Rows are points. Each copy is the shape, with its points in the same order, turned, moved and blurred by noise. Some copies are also mirrored. Which?

Shape (8 x 3):
[[ -2   1 -15]
 [  2   9  -1]
 [-60   3 -14]
 [-15  -4 -17]
 [ 10   2   0]
 [ 15   6 -12]
 [  1   7  -4]
 [ 17 -13   1]]
Copy 1 (8 x 3):
[[ -2  -3 -17]
 [ 11  11 -14]
 [-54  24  -6]
 [-14  -2  -9]
 [ 16   3 -11]
 [ 15  -6 -17]
 [  7   2 -14]
 [ 25 -10   0]]
Copy 1 is: only turned
Copy 2 (8 x 3):
[[ -5 -19  -6]
 [  4  -2   2]
 [ -3 -58  31]
 [-14 -25   3]
 [ -3   3  -7]
 [  1  -3 -18]
 [  1  -5  -2]
 [-15  11  -6]]
Copy 2 is: mirrored
Copy 3 (8 x 3):
[[-12 -15 -12]
 [-11   1 -10]
 [ 34 -26 -46]
 [ -2 -23 -16]
 [-14  -1   0]
 [-26  -5  -5]
 [-11  -3 -10]
 [-15  -8  15]]
Copy 3 is: mirrored

Shape (7 x 4):
[[  8 -12   0   0]
 [-12   5 -60  32]
 [ 15 -13  -4 -18]
 [-15  -5  -2  -3]
 [  9  -6  17  36]
 [-28  -4  25  31]
 [  8   8   7 -14]]
Copy 1 (7 x 4):
[[  9  -3   5   4]
 [-48  14  11 -38]
 [ 22 -16   9  -5]
 [ -7 -16  -1   7]
 [  0  30  -7  20]
 [-21   7 -17  39]
 [ 16 -15 -15  -2]]
Copy 1 is: mirrored
Copy 2 (7 x 4):
[[ -3 -12  -5  -5]
 [-19  32 -28  50]
 [ 12 -15 -16 -12]
 [  9  -9   4  13]
 [-26   3  24  -5]
 [ -9  -7  44  19]
 [ 19  -3  -2 -15]]
Copy 2 is: mirrored

Shape (11 x 6):
[[ 14 -11  18   5  -9 -11]
 [ 13   9  -9   3   0  -3]
 [  2 -16   3  16  -4  -8]
 [  8  -8   2  24  -8  11]
 [-31 -14   4 -50  25  36]
 [-30 -25  -7 -35   9  14]
 [-18 -14 -16 -42 -17  29]
 [  7  14  14  18  -7 -29]
 [ 14  15  19   8  -3   6]
 [  1  -7 -23  -4  41 -26]
 [-14  11   3  26   1 -16]]
Copy 1 (11 x 6):
[[  3  -1   7   2 -27  -5]
 [  7   0  -8   6   4  -4]
 [ -7 -10   1  16 -17 -10]
 [  2  -5   3  31 -11  -3]
 [-35 -15  42 -16  45  25]
 [-36 -28  19 -13  23  17]
 [-23 -17   7  -8  22  46]
 [ -1  15 -11   1 -23 -27]
 [  8  24  12  11  -8  -3]
 [  3 -28  -3 -12  22 -40]
 [-14  12 -12  16  -4 -29]]
Copy 1 is: only turned
Copy 2 (11 x 6):
[[  5  20   0 -16  -6 -10]
 [ -9  -1 -16   2  -5  -5]
 [-12  21  -6 -20   8   1]
 [-15  27  -4   1   6  11]
 [ 15 -11 -19 -22 -39  60]
 [ -4  -8 -19 -38 -28  44]
 [-23  -9  -7 -17 -54  35]
 [  2   2   9 -13  18 -22]
 [ 13  14   7  12  -2  -3]
 [  3 -19 -51 -25   9  -4]
 [ -4  -6   4 -14  26   2]]
Copy 2 is: mirrored
Copy 3 (11 x 6):
[[ -2   8  13  24  12  -8]
 [  8  -2  -9   3  -9   2]
 [ -8   9   6  12  -4 -13]
 [-11  12  -6  25   1   7]
 [-37   9  29 -38 -25  45]
 [-44  13  15 -30 -13   9]
 [-41   5   2 -37   8  19]
 [ 23  18   9  20   1 -16]
 [ 14  14   0  18   8  19]
 [  1 -14   7   3 -52 -15]
 [ 16  27  -8  16 -10  -9]]
Copy 3 is: mirrored

Shape (9 x 6):
[[  8 -27  -2 -43 -36  14]
 [-28  12 -14   8  32 -32]
 [-16  17 -23 -19  38  -8]
 [ 12   2 -12  -8  -2 -32]
 [ 35 -35  25  -8 -33  22]
 [ -5 -25 -39   4  26  -7]
 [-52 -32  22  19 -33  27]
 [-19  30 -35  19  13  -4]
 [  4 -33  30 -22 -19  40]]
Copy 1 (9 x 6):
[[ 31 -14  29   4 -45  -6]
 [ -2  19 -20 -27  37  -5]
 [ 17  35   3 -20  25   7]
 [  2  15   6 -10   3 -34]
 [ -5 -18  21  40 -56   0]
 [ 24  22 -32   8   5  -7]
 [ -6 -42 -36 -15 -39  42]
 [-12  45 -21 -33   3   4]
 [ 12 -26  21  29 -41  31]]
Copy 1 is: only turned
Copy 2 (9 x 6):
[[ -3 -52   5  13 -16  34]
 [  1  49 -41 -17  11   6]
 [ 23  29 -46  -3  -4  20]
 [-22   7 -24   5 -12  11]
 [ -9 -35  30  35   6   5]
 [ 13  -3 -54   3   7 -12]
 [ 17 -30  33 -43  24   9]
 [ 18  38 -26 -23 -19 -12]
 [ 25 -36  29  19  13  25]]
Copy 2 is: mirrored
Copy 3 (9 x 6):
[[  7 -10 -18 -56   4  18]
 [-39  43   5  29  -3  -6]
 [-19  60  -1   8   7  12]
 [-16  32 -16 -11 -28 -13]
 [ 38 -28 -22 -26  -7   8]
 [-25  34 -24  16 -14  32]
 [-24 -52  14  11  26  25]
 [-26  39  28  20 -23  19]
 [ 29 -23  -9 -26  28  21]]
Copy 3 is: only turned

Shape (11 x 8):
[[ 26  50   3 -13   4  17  14  20]
 [ 39  17 -30 -10  24  20  26  48]
 [ 12  44 -52 -26 -17  20   7 -12]
 [ 14 -22  33  -6  18  26  -1 -25]
 [-16 -32  13  -9  -9   0  12 -27]
 [ 17 -12  -8 -11  19 -41  23 -33]
 [ -4   3 -14  18 -14  -7  -9 -16]
 [-15   3 -12 -29 -20 -47 -28 -23]
 [ 48  15 -35  -2  12 -12 -32  28]
 [ 17 -19  10 -36 -26 -15   8  -1]
 [ 59  34 -11  43 -37 -18  18 -17]]
Copy 1 (11 x 8):
[[  1  45 -23 -15   8   4 -18  22]
 [ -2   1 -40 -39  32  22 -12  26]
 [ 23   7 -41  -7 -27 -22 -29  50]
 [  7  19  18 -25 -36  11  25 -23]
 [-15 -10  19   2 -43   0  33   4]
 [-43 -16   7 -10 -27 -32 -12  -7]
 [  6  -4   4  25 -10 -16   8   5]
 [-26  -6  -3  54 -43  -5 -26   4]
 [ 14  -8 -22   8  24  16 -49   1]
 [-26  -4  27   1 -36  22 -13  23]
 [ 10  15  38  -2  28 -51 -38  33]]
Copy 1 is: only turned
Copy 2 (11 x 8):
[[ 29  -7 -12  25 -30  -1  31 -25]
 [ 43  31  -2   0  -6  21  47 -36]
 [  7   8 -31 -32 -49 -22  28 -39]
 [ 14 -22   8  -3 -14  40 -29  11]
 [-25 -15  13 -26  -4  19 -10  20]
 [ 14 -14  26 -34  23 -25 -13  -9]
 [-19  19  -3  -3 -15 -14 -12  -3]
 [-11  -1  26 -30 -34 -51  -4  27]
 [ 51  53   1  -2 -24 -21   8 -12]
 [ 14 -10   3 -28  -9  -4  21  40]
 [ 19   8 -60  19  22 -43  -8  -9]]
Copy 2 is: only turned

Shape (14 x 9):
[[-18   4  21 -20  12  -5  24  30  15]
 [  2   8 -18  40   1  27  31  17 -12]
 [ -7  27  -1  -7 -19  30 -31 -11  31]
 [ -2 -17  13  20  -1  17 -12  24  -6]
 [  0  29 -13  13  38 -15 -32  17 -10]
 [ 12  -7 -33  -2 -32  16   1   0  27]
 [ -2  11 -14   6  -3  36   0 -22 -11]
 [  5  36  33  37 -19  18  10 -14  33]
 [-16 -31  13  45 -25  23   7  14  31]
 [ 52  13 -42  19  -9  -7  13   0   6]
 [ -8   6  -3 -17  24  31  18  -3  -8]
 [ 11   4 -21   3  -8 -12  -3 -21 -26]
 [-15  -5 -19 -14 -16   9   8   6 -29]
 [-17   6 -38  12   8 -33 -16  -1  10]]
Copy 1 (14 x 9):
[[  0  10  25  32 -31  20  14  -6  23]
 [  3  36 -14  11  20  37  24   2 -33]
 [-22  10  31 -14  19 -30  -8 -30  -1]
 [-23   0  -1 -15  -3  36   9  -8   1]
 [-10 -37 -19   4   8 -15  32   8   2]
 [-18  40  15  11  34   4 -29   7  -4]
 [ -1  17 -16   1  13  -8  -3 -35 -22]
 [ 19  24  46 -32  12   4  17 -19 -20]
 [-22   9  43 -14   8  52 -11  -5 -34]
 [ 19  35 -22   1  51  -1  -6  34   3]
 [  5  14 -14  32  -2   5   5 -38  -3]
 [ 10   1 -21   1   2 -18 -22   9 -17]
 [-14  23 -22  19 -20   0 -19  -3 -19]
 [-12 -27   3  27  17 -16  -3  33 -12]]
Copy 1 is: only turned
Copy 2 (14 x 9):
[[-29   8  15 -11   6   9  25   5  24]
 [ 11 -20   1 -11  23  22  -5 -48   8]
 [ 18  10  15  13 -27   6 -36  23   8]
 [-19 -27  -7 -21 -19   2  -6 -11  -4]
 [-42   1  -7  11  25   4 -38  -4 -16]
 [ 33  -4 -10  12 -18 -19 -15  -9  17]
 [ 24   3  -8 -26   9  18 -29  -8   4]
 [ 23 -35  45   2   0  31  -3  15   0]
 [  4 -60  -3  -6 -31  12   6 -11  25]
 [ 29 -14   2  16  36 -35 -13 -32 -14]
 [  1  18   4 -43  18  11 -11  -9  18]
 [ 12   2 -35  -6  22   2 -10  -4 -28]
 [  7  22 -36 -15  -4  21   4 -11  -2]
 [-14  -5 -36  41  21   1 -19   6   9]]
Copy 2 is: mirrored
Copy 3 (14 x 9):
[[-16 -14  46 -18  -3 -10 -21  -9 -12]
 [ 37  26  31  16   9 -18   9  -7  23]
 [  2 -22 -23  -5 -16  -2  35 -17 -10]
 [ 22 -21  24  27   5   4  -4   3   1]
 [-18 -16  18   2  -1 -21  20  49  24]
 [ 32  21 -17  -4 -16   0   5  -6 -19]
 [ 20   1  -5  -4   5   7  15 -12  34]
 [  1 -14  -6  28  -3 -48  16 -48   4]
 [ 26   0  21  48 -28   6  -6 -33 -12]
 [ 36  35 -21  -1   6 -43  -7  21   0]
 [ 12 -12  19 -29  -3   0  -5  -8  30]
 [  1  19 -14   4  25   3  -8  16  18]
 [  5  19  15  -9  20  25   4   1   3]
 [-26  27  -4   9 -24  -2   4  32   6]]
Copy 3 is: mirrored
Copy 4 (14 x 9):
[[ -7 -10  -3  14 -29  13 -43  21  14]
 [-32 -16   0 -10  -8  37   6  -9 -30]
 [ 15  10   6   4  41  -5 -26 -21   5]
 [  7 -24 -16   7 -21  17 -14 -32  -6]
 [ 25  22 -51   2  -9  16  -9   8 -25]
 [-27  16  16  11   6 -17  -1 -31   0]
 [ -2 -12  -2  -4  25  14  18  -7   2]
 [ 19 -18  41  -2  20  13 -30  -3 -40]
 [-15 -36  20  37  -8  16 -26 -45 -25]
 [-17  37  12 -15 -20  -9  26 -12 -34]
 [ -4  -9  -4   4   1  31   5  16  25]
 [  0  -6 -17  -6  -4 -21  29   3 -11]
 [-25 -21 -24  -6  -3  -9   6  -2  14]
 [-11  19 -37  32  -1 -18  -2   5 -29]]
Copy 4 is: only turned

Shape (15 x 11):
[[ 41   0  -9  -9   7  16 -14   9 -11 -31  30]
 [ 46  -9  19  36 -36 -13  -7  27 -24   8  18]
 [ 13   8   0 -16  17   4  25  -5  -9  20  -2]
 [  1  30  11   1 -11  23  32  -2 -28  12 -38]
 [ 19  42 -21  -8 -10  27 -30   3 -26  10  25]
 [ -2  -2  -2  -7 -40 -13  11  33 -14   1 -14]
 [  9  -4 -22  38  26  19  13 -12 -25  21  20]
 [  1  -1   2  44   7 -37  -6 -10   1 -18  20]
 [ 41  -5  -9  -7  17  29 -16  31  -7 -11  -4]
 [-18 -15  19 -16 -33 -40  28   1  11  28   9]
 [ -5 -15   8  29  26 -32  -5 -10 -36  -7  20]
 [  0  -2  31 -18   2  23  25   9   8  19   6]
 [-12  33  20 -14   2 -37  20  27   2  16 -16]
 [ -9  37  31   5  -4   1 -29  -4  -4   7 -34]
 [ 46 -12  35  -4  16 -14 -12   5  13   5 -32]]
Copy 1 (15 x 11):
[[ 27   9  26   4 -13  15 -16  -7 -19   0  18]
 [  7  -4  44  10   2   6 -10   3  33  34 -31]
 [ -9  -1   5 -25  13 -35  -7  11  -5  -5  18]
 [-31  17  -2  15  19 -40   0  45  15  -6  16]
 [ 42  44 -12   4  11  -7 -19   6   9   6   7]
 [-23 -17 -13  14 -13  -7 -20  17  27   7 -15]
 [ 18  22  35 -25   7 -31  15   3  15 -35  -8]
 [ 11 -25  24   4  17   5  29 -31  30 -18   0]
 [ 16   5  19   4   2   7 -21  23 -36  -7 -10]
 [-37 -34 -21 -27  -7 -29   3 -18  33  25  -6]
 [ -9  -4  35  -2  23 -10   2 -43  22 -33  -5]
 [-33  10  -4 -32   4 -14   8  15 -12  15   6]
 [-29 -31 -26 -14  40  -5 -14  13  26   2  10]
 [-14   8 -25  31  53 -11  14   6   1   8  -3]
 [-11 -34  24  10  36 -16  -1   5 -37  23 -10]]
Copy 1 is: mirrored
Copy 2 (15 x 11):
[[  9  42 -29  16 -25 -10  15 -33   3  -5 -15]
 [ 60  -7 -18  28 -30  27   2 -43   1  -4  11]
 [ 10  34  21  -7   1  19 -13  -3   6   4  -3]
 [ 12  17  -2   0  16  25 -51   2  -4  37  -3]
 [ 30  31 -30   9 -42  -8 -18  16  22  11 -26]
 [ 36  -2  -2   4   1 -13 -17 -17   0  23  38]
 [ 24  31 -13  17  19  39  11  10  31 -17 -20]
 [ 12  -1 -13  28  -6  33  52   1   8  17  15]
 [ 19  44 -11  37  -8 -17 -10 -27  -8  -9 -21]
 [ 16 -19  39 -25 -11   7   3  -4  12   8  47]
 [ 28  -1  -2   4  14  28  54  -5   6  16 -18]
 [ -1   7  21 -10  -3   9 -23  -5 -17 -14   2]
 [ 27  13  33  -5 -11   9  -3  15 -30  38  30]
 [  8 -12  12  31 -25   7 -18  18 -14  48 -18]
 [ 12  12  46  44 -17  12  -1 -41 -18  16 -11]]
Copy 2 is: mirrored
Copy 3 (15 x 11):
[[ -7 -18   8 -23  21 -24  15  -4  -2 -51 -38]
 [-37 -15  34  -4  -5 -49 -23  16  16  -8 -32]
 [  7  -8 -26   7   0 -16  16   1  11 -15   6]
 [  4 -30 -32 -21  10 -17  17  22  18  29  19]
 [ 22 -38  30 -23  -9 -22  41  -8 -12  -6 -25]
 [ -8  13   4 -15  12 -20  -9  -1  17  30 -25]
 [  4 -18  -2 -14  -7 -43  -1  -6 -21 -32  34]
 [ -3   1  40   7  38 -16 -27   9 -15 -28  14]
 [  7 -26 -18 -31  -2 -19  -9   4   8 -42 -40]
 [-28  37   4  31   2   4  -3 -11  14  27  -3]
 [ -7 -21  22  13  32 -28 -33 -28   1 -30  20]
 [-29  -9 -35   5  -6   6  11   2  -6  -4  -5]
 [ 16  -5 -14  38  20  -3 -14  10   5  29 -16]
 [ 15 -50  11  -5   6  26 -10  20  12  19  -3]
 [ -7 -22 -14  12  -3  10 -30  28  43 -35 -23]]
Copy 3 is: mirrored

Shape (16 x 11):
[[-14  -3 -15  16 -37  24  16   1 -22   8   8]
 [ 23 -36   1 -19 -26   0  -3   5  -7  11 -15]
 [  8 -20  27 -12 -21 -20 -14   7 -28   9   4]
 [ 21  -8  14 -10   5 -41  -7  -5 -13 -12  -3]
 [  2  11 -19 -23  17 -19  42 -33   5 -22  24]
 [ -2  22  11  31  -7 -12  23  10  31  22  32]
 [-38 -20  -6 -16 -35   3 -10   8   5  -2  11]
 [-26 -11 -25  22   8  25  44  33  22  11  51]
 [-31  11 -26  27 -10  21  13  51 -13  22  28]
 [  1 -40   7  13 -19 -18 -27 -13 -22  31  -2]
 [ 30 -17  19 -33 -11 -36  -2 -11 -22  -1 -13]
 [ 17 -26  33 -10   1   3 -36 -14 -27  -4 -10]
 [-36 -23 -34  30 -19   2  12  26  -7   3  12]
 [ 15 -21 -32 -11 -31   4 -37  -1  -7 -12  -3]
 [ -2  26  -9 -33  42 -21  32 -22  15  10 -14]
 [-19   0 -44  -7 -14  12  10  12  -7  24  50]]
Copy 1 (16 x 11):
[[  1  13  10   0  17  23 -19  25   0  33 -14]
 [ -9 -21  33  25   0  10 -29  12   6  -6 -32]
 [ 21  -8  40  11  -7 -11 -41   6  -7 -10 -17]
 [  5 -15  32   4 -21 -31 -18 -11  13 -23  -1]
 [-35  11 -12 -31 -11 -16 -10   2  26 -23   3]
 [ 24 -37   1 -50   6   9 -21   5  21  18  11]
 [ -4 -16   7  -3  19 -18 -36  49 -12   8 -19]
 [  4 -27 -34 -36 -12  39 -30  57  21  20  13]
 [ 24 -12  -3  -6  16  36 -35  53   0  26  39]
 [  5 -25  30  20 -19 -10 -42  -9 -29  23 -23]
 [ -9  -7  50  17 -15 -19 -29 -15  10 -33 -20]
 [ 28  -8  25  29 -17  -9 -14  -7 -24 -25 -38]
 [ -3 -19   5   5  -7   5 -27  55  -1  41  15]
 [ -4 -17   1  48  14 -18 -20  10  11  13 -20]
 [-43 -20   2 -30  -7  -1  -1  -5   3 -49  25]
 [ -6  -5 -28  -8  20  18 -60  32   6  16  15]]
Copy 1 is: mirrored
Copy 2 (16 x 11):
[[ 18 -24   0   9 -35   4 -39   6   1  -9 -14]
 [ 35  -7 -22 -18 -41 -15  12   0  23  13   2]
 [ 33   5 -21  15 -29 -24 -11 -15  22  26  22]
 [ 31  28  -2  13 -11 -17  23  -7  11  12  27]
 [ 17  -2  14  29  -5   5  35  35 -34 -14  14]
 [-37   7   8  18   3  -2 -16  23  23 -11   7]
 [ 32  -1 -22 -10 -25  -2 -35  36  -1  18   3]
 [-18 -35 -13  20  23  21 -12  46   4  -4 -41]
 [ 14 -24 -21  23   5  34 -52  15  34  -7 -24]
 [ 17   6 -17 -15 -35   2 -21 -33   3  34  17]
 [ 38  13 -12   8 -46 -24  26  -9  13  11  36]
 [ 45  -1  -3 -19 -10 -32  -1 -31   8  18  33]
 [ 18   1 -14   7 -12  27 -40  15  -1   7 -44]
 [ 59  -5  15 -25 -34  10  -7  10  17  30   3]
 [ 10  10 -20   4   4  18  48  19 -18 -41  39]
 [ 12 -32 -10  18  -9  43 -23  37   4  20  -1]]
Copy 2 is: mirrored
Copy 3 (16 x 11):
[[ 18  29  -4  11  31  16  18 -12  15  19  15]
 [ -7   7 -40  -5   1  32  16  -8 -20  -4   6]
 [-20   5 -18  -3 -11   8  31  -7 -25  25 -11]
 [-22   6  -8   8 -26 -11   9   1 -42   4   8]
 [  2  -8   7  34  19 -20 -20  27 -38   9  48]
 [ 54  12  -8  22  -4 -32  -2  18  -5  13 -13]
 [ 14   7   1 -27  30  24  -6  -4 -17  31  -1]
 [ 58  13  15  25  18  24 -10  56  16  15   2]
 [ 31  41  22  25  19  25  -7  17  28  22 -26]
 [  7  13  -5  -6   0  21  53 -19 -40   0 -12]
 [-39  -1 -35   7 -11  -3  16  -5 -44   3   9]
 [-24 -22  -3  -5 -23  17  36 -29 -19   3   5]
 [ 30  47  22  -9  23  30   5  17  -1   8   2]
 [  2  20  -9  -2  -2  47  -7 -39 -32  12  19]
 [-13 -21   5  38  25 -30 -30  18 -32 -32   6]
 [ 33  19  12  39  37  36  -9  12 -17  33  -5]]
Copy 3 is: mirrored
